Each row of a before or after table is a point. One or more steps were done to the points. Then noise was added and the rows were shuffled. The steps act on columns, c1 being the first. Write out the steps. A step turns or swaps two columns, mirrors them in a line or flattens them onto one, adds a multiple of one to another, or multiplies or shifts one. Angles are multiples of 10 degrees, from the lower column toward the higher: turns from -170 to 170, lines from 10 to 170 but not 90. Use the fewest steps. Two steps may share a column if one is a turn and the other turns, adds or multiplies; they go together, in the order done. Otherwise the lowest column goes first.
In the rows, 128 means zero.

Before:
[[ 99  87]
 [133 165]
 [ 95 140]
 [160 123]
 [158 142]
 [ 98 105]
 [102  88]
 [ 91 100]
 [152 158]
 [127 113]
 [ 74 113]
 [130 142]]
After (12 x 2):
[[ 69  67]
 [ 69  86]
 [129 102]
 [ 61  83]
 [128 121]
 [ 69 120]
 [ 43  93]
 [ 97 123]
 [ 97  93]
 [ 70  67]
 [124 137]
 [104 145]]
Steps: shift c1 by -30; shift c2 by -20

Before, 11 rows:
[[154 143  68  72 143 130]
 [139  71 136 117 119 101]
 [172 165 144 131  99 123]
 [145 139 101 147 102 131]
 [118 129 155 152 117  79]
 [156 127 130 143 145 139]
 [126 116 134 126 129 159]
 [147  88 144 134 155 112]
 [162 107  55 120 108 132]
 [182 178 196 168 142  99]
 [140 130 132 108 147 114]]
After, 11 rows:
[[124  30 115 137 102 118]
 [ 75 103 165  91 131 144]
 [132  74 125 144 157 131]
 [104  88 112 163 139 146]
 [120  90 119 130 114 148]
 [ 63  68 175 139 132 109]
 [ 99  98 143 168 132 103]
 [115 140  42 188  99 142]
 [ 97 125  92 152 124  99]
 [119  50 106 154 112 156]
 [150  88 110 172  78 116]]
Steps: turn c1 and c3 by -150 degrees; shift c2 by -40; shift c4 by 20; swap c5 and c6

Before (10 x 11):
[[194 180 125  94 156 151 118 174 130  57 126]
 [129  98 107 132 124 107 161 132 104 116 141]
 [ 80  92 145 143  73 166 118 116 108 129 124]
 [141  93 122 137 106 138 121  98  95 163 144]
 [109 106  98  92 113 117 147 105 140 170  96]
 [119 125  66 137 109 125 134 113  98 144 112]
 [ 88 124 181 147  99 160 142 115  96 158  63]
 [127 102  66 126 158 137 142 145 128 164 141]
 [159 129 103 138 109 120 133 159 147 143 114]
 [166 153 112  93 166  95  82 195 131 116 101]]
After (10 x 11):
[[126 132 103 131 120 107 166 126 104 137 143]
 [141 132 118 134 103 133 122  96  90  87 129]
 [110 129  64 137 108 125 139 107 101 118 109]
 [112 129 100  94 116 115 145 106 142  99  82]
 [167 139 116  93 165  93  77 194 133 146 106]
 [ 81 127 148 145  75 166 120 118 111 125 128]
 [128 129  66 127 155 139 139 141 132  88 130]
 [187 129 125  89 160 148 124 173 132 192 150]
 [160 123  99 134 112 123 131 152 144 122 115]
 [ 94 129 182 147 103 161 139 114  97 122  56]]
Steps: multiply c2 by 0; mirror c10 and c11 in the line at 100 degrees

Before, 10 rows:
[[124 168 175 136 166 170 143  88 143 121  64 146  95 122 130  85 126 136]
 [186 156 144  92  84 119 149  93 137 104 119 148 128 143  98 116 117  93]
 [154 114 116 157  98  86 183 114  97 184 100 126 154 141 184 170 140  97]
 [146 129 148 144 162  88 100 158 131 116 116 153  93  85 108 142  96 121]
 [184 107 152 137 179 145 112 155 135 143 135  92 111 116 101  98 130 159]
 [124  86  97  97 157  93  88  89 146 167  95  85 130 126 118 143 120 121]
 [150  87 163 121 101 170 139 164  94 135 137 171 150 161 148 155 110 132]
 [101 164 149  91 157  93 120 139 171 148 125 172 125 180 109 153 126 146]
 [100 126 116 122 103 174 186 152 124 149  65 137 153 129 115 177 128 148]
 [119 117 115 106 178 133 141 137 116 120 119 153 156  90 160 138 101  98]]
After, 10 rows:
[[101 115 113  77 145 172 191 148 123 152  62 137 128 124 122 181 126 140]
 [128 129 174  94 101 168 148  74 143 199 117 146 145 120 127  90 135 141]
 [151 148 119 109 149  90 186 128 100 110  71 122 149 142 186 166 119 101]
 [188 129 142  59 164 119 147  87 140 142 133 147 109 148 101 104 115  90]
 [183 126 152  97  94 146 110 163 134 127 137  89 144 114 105 110 143 162]
 [149 129 159  77 165 171 136 181  99 110 124 169 129 162 141 134 129 134]
 [103  91 151  53 113  84 117 114 167 127 124 174 153 180 113 117 136 149]
 [122 125 112  60 115 129 137 136 118 123 108 154 104  89 164 163 154  97]
 [126 184  95  55 120  90  97 124 146 135  90  87 158 127 121 140 139 117]
 [146 104 147  99 133  83 101 146 130 164 149 160 137  91 111 173 149 115]]
Steps: mirror c2 and c8 in the line at 110 degrees; shift c4 by -40; turn c5 and c17 by 130 degrees; multiply c17 by 0.4; turn c10 and c13 by 130 degrees; turn c10 and c11 by 50 degrees; add -0.7 times c14 to c16
